Each row is a point. Each table stands for the endless flat space through its points: a line for two points, a plane for three, and so on. Write the one point that lies in both, or say that there is none.

First, 2 rows:
[[-17  -1   0]
 [ -9  11   0]]
Second:
[[ -1 -13  -2]
 [-21   7  -7]]
They share: no point

First, 3 rows:
[[-34  -1  -2 -31  -6  14  -1  11]
 [-24 -31  14  -3 -10   0  -3   5]
 [-14 -41  20   9 -12  -4  -7   1]]
Second (3 x 8):
[[-35 -13   3 -16 -15  12  -3  15]
 [-27 -18   7 -19 -17   8 -11   5]
 [-21 -20   9 -19 -16   6 -14   0]]
They share: [-19 -16   7 -13  -9   8  -7   5]

First:
[[ 24  47  21 -18   2   0  43  32  20  -3  -6]
 [ 21  -4  11  -9  51  14  -8  -5  43   4 -33]
 [ 41  32  19 -13   8   3  25  34  13  -8 -30]
 [ 16  -1   9 -10  19  19  -8   7  20 -11 -19]
 [ 12  -1  11  -2   3  14  -8  13  17 -11  -1]]
Second:
[[ 12  27  13  -9 -16  19  20  32  19 -25  -8]
 [ 31   8  13 -31  29  14   8   6   9  -2 -32]
 [ 19  44  -5 -13   5  26   2  24   3 -14 -26]
 [ 14  31   1 -17  38  12  -4   4 -10  -3 -14]]
They share: [ 19  20  12 -18   7  16  13  19  12 -14 -17]

First (6 x 18):
[[ -5  -1   0 -16  11   3 -19  26 -30  10   5  -4  -5  30  24  47  16  -2]
 [ -2 -18   5 -27 -20  22 -19   1 -43  -7   9 -17 -18   2 -13 -12 -21  20]
 [ 20 -17  -4 -11  -3  36  -8  -2 -35  11   3 -43 -31   8  -5  11  16   8]
 [  7  -6 -14   8  12  19   3   5 -26  12   4 -29 -26  27   7  20  15   1]
 [ 29   5   0  -2  17  35  13  14  -6  14 -11 -22 -17   8  -2  13  10 -12]
 [  6 -15   9 -45  -3  19 -20  13 -32  16  -3 -17 -28  13  17  27   4   5]]
Second, 4 rows:
[[ 12  -3  -5 -17  16  36  -3   5 -35  12   3  13  17  32 -12   8   3  -8]
 [  8 -20 -18 -32   3  35  -6   0  -9  14  -4 -15 -13  28   2  -2   2 -12]
 [ -4  -7   5  -3  18  10 -17  27 -13  -2  -3 -39 -33   8  24  16 -13  22]
 [ -4   8  25  17  38  10 -17  37 -38  -7   7 -19  -8   8  14  26 -18  37]]
They share: no point

First:
[[  2 -19  14  -1  36 -29  -3   9  36  21  18   3   9   8  -4  -9 -41   2
  -12 -25 -17 -11  -3  -6]
 [ 49  -8 -38  12   9   1   7  -3  -3  -7   2  23  -4   4   6   5 -21   2
    0  -4 -23 -21   8 -11]
 [ 30   1 -33  10   5 -10  14  14  -5   5  10  11  -4  -5  17   8 -11  -7
   18 -21  -3  -3   2  15]
 [ 22  18 -21  17  21  -4 -31   2   9  -6  -7   2   8  31 -28  38 -41  11
   19   1   8 -10  15  11]
 [ 16 -16  -2   6  27 -36  12  10  34  25  20   1   2  11  -9   0 -34  11
   -5 -33  -3  -5 -15 -10]
 [  2   7  -4  14  12  18 -32  10 -14 -18  10  11  38  10  24   4 -12 -37
    0   5 -29 -26  33  23]
 [ 36  -7 -17   6   7 -38  24  12  21  19  18  11 -12  -1  11  -8 -29  -7
    0 -39 -15  -5  -6  -1]]
Second, 2 rows:
[[ 14 -13 -10   5  21  -1  18  -7  14  20  16  25  20  17   3 -13 -25  -4
   10   6   3   2 -14   0]
 [ 16 -13 -14   7  21  -3   8   3   8  10  14  15  14   7   7  -3 -19  -2
    4  -6  -7  -8  -4   0]]
They share: [ 17 -13 -16   8  21  -4   3   8   5   5  13  10  11   2   9   2 -16  -1
   1 -12 -12 -13   1   0]

First, 5 rows:
[[ 23  11  16  -5 -29 -34  15  14  25 -18   1  -7 -10 -22   1  36 -35  14
   28  30  -3  -4   1  -5]
 [ 13  17  11 -14  10  12  24 -28  41 -22 -14   7   4 -26  -4  31   5  -4
   16   6   6  12  10  15]
 [  1  23  -2  10 -20   1  -4   7  20 -21  -3  -2   0  -8 -12   5   2 -11
    8  -1   1 -29 -26  -8]
 [  7  16  14  14 -44 -28 -17  37   4 -16  -2  -6 -14  -7  -5  14 -25   3
   11  22 -15 -41 -30 -16]
 [ 13  14   9 -15   7  10  36 -17  40 -20   3  -4  12 -31   8  27   3  11
   13  16   8  17   7  12]]
Second, 2 rows:
[[  8  15   3  18   1   4  13   5   5   1   9  12 -11  -5  18  21 -17  12
    7   4  -5  -1 -16   9]
 [  6  15   9   6  -9   2  11   9  15 -11   5   0  -1 -15  10  17  -7  10
    5  14  -5  -9 -16   3]]
They share: [  5  15  12   0 -14   1  10  11  20 -17   3  -6   4 -20   6  15  -2   9
   4  19  -5 -13 -16   0]

First (2 x 24):
[[  6 -11  -4   9   6  16  26  -7 -14  20 -21  -9   4   5   0  15  -6  13
   -4  27   0  24 -12   6]
 [ 10  -6  -6   6  11  18  31  -6 -19  22 -25  -9   0   8   6  13  -6  18
   -1  33   4  29  -8   5]]
Second (7 x 24):
[[  3 -16  14   4   0   8   3 -20  -6  36 -28 -23  -1  16  16   8  -6  29
  -11  18  -2  13 -20   0]
 [-25  -8  -6  30  18  34  24   7 -30  25  15  -2  21 -20 -36  29  -4 -10
   -3  21 -19   6 -17  12]
 [ -3 -44 -24   3  11  17  24  11 -21   2 -30   5   9 -10 -25 -12  23 -11
  -18   2  21  30 -12  33]
 [ -1 -14  11  24   5  36  14 -27  17  15 -10 -39   2  29  23  28 -24  45
   10  43   0  46 -14 -14]
 [-12 -46 -10  12  30  23   1  -7 -21  36 -24 -31   0   6  -3  24  12  20
  -12  30  14  22 -13  14]
 [ 17 -38   2  -2   4  -8   1 -14 -14  40 -46 -25 -11  10  12  20  -2  17
  -23  24   8   5 -14   4]
 [ -3 -55 -28  -1  24  15  14  -2 -17  14 -39 -14   5   5  -9   6  30  10
  -14  19  29  38 -12  32]]
They share: [  2 -16  -2  12   1  14  21  -8  -9  18 -17  -9   8   2  -6  17  -6   8
  -7  21  -4  19 -16   7]

First:
[[-13   3 -42   6  13 -15   1  18  -5 -14  -4  12  30   6   2  -7 -19 -24
   -4  17   5   5   9  36]
 [ -4   2  37 -12  23 -20 -35   8 -15 -14  -1 -41  10   4 -19   6 -25  62
   18 -13  35  20 -59  -2]
 [-30  -8 -31 -12  -5  -6   3  10  -1 -22 -21  17  18  -2  13  -6 -15 -20
  -20  25  13  14  -1  40]
 [-10   4  18  -4  22 -18 -26  11  -7  -9  -1 -26  10   8 -15   0 -24  40
   10 -10  25  24 -39   8]
 [ -3  29 -29 -14  20 -25 -10  37  -9 -29  16   3  30 -10 -22   3 -34  -6
   16   4  35   5   5  18]]
Second (2 x 24):
[[ -7   7  -6  -8   9  -8 -23  11 -13 -20 -11  -3   8  17   3 -15 -24  19
   12   9  19  24 -26  19]
 [-23  -1   6   4  21 -28  -3  19  -5   0   5 -15  28  -7  -9   5 -28  11
   -8  -7  27  12 -10  23]]
They share: no point
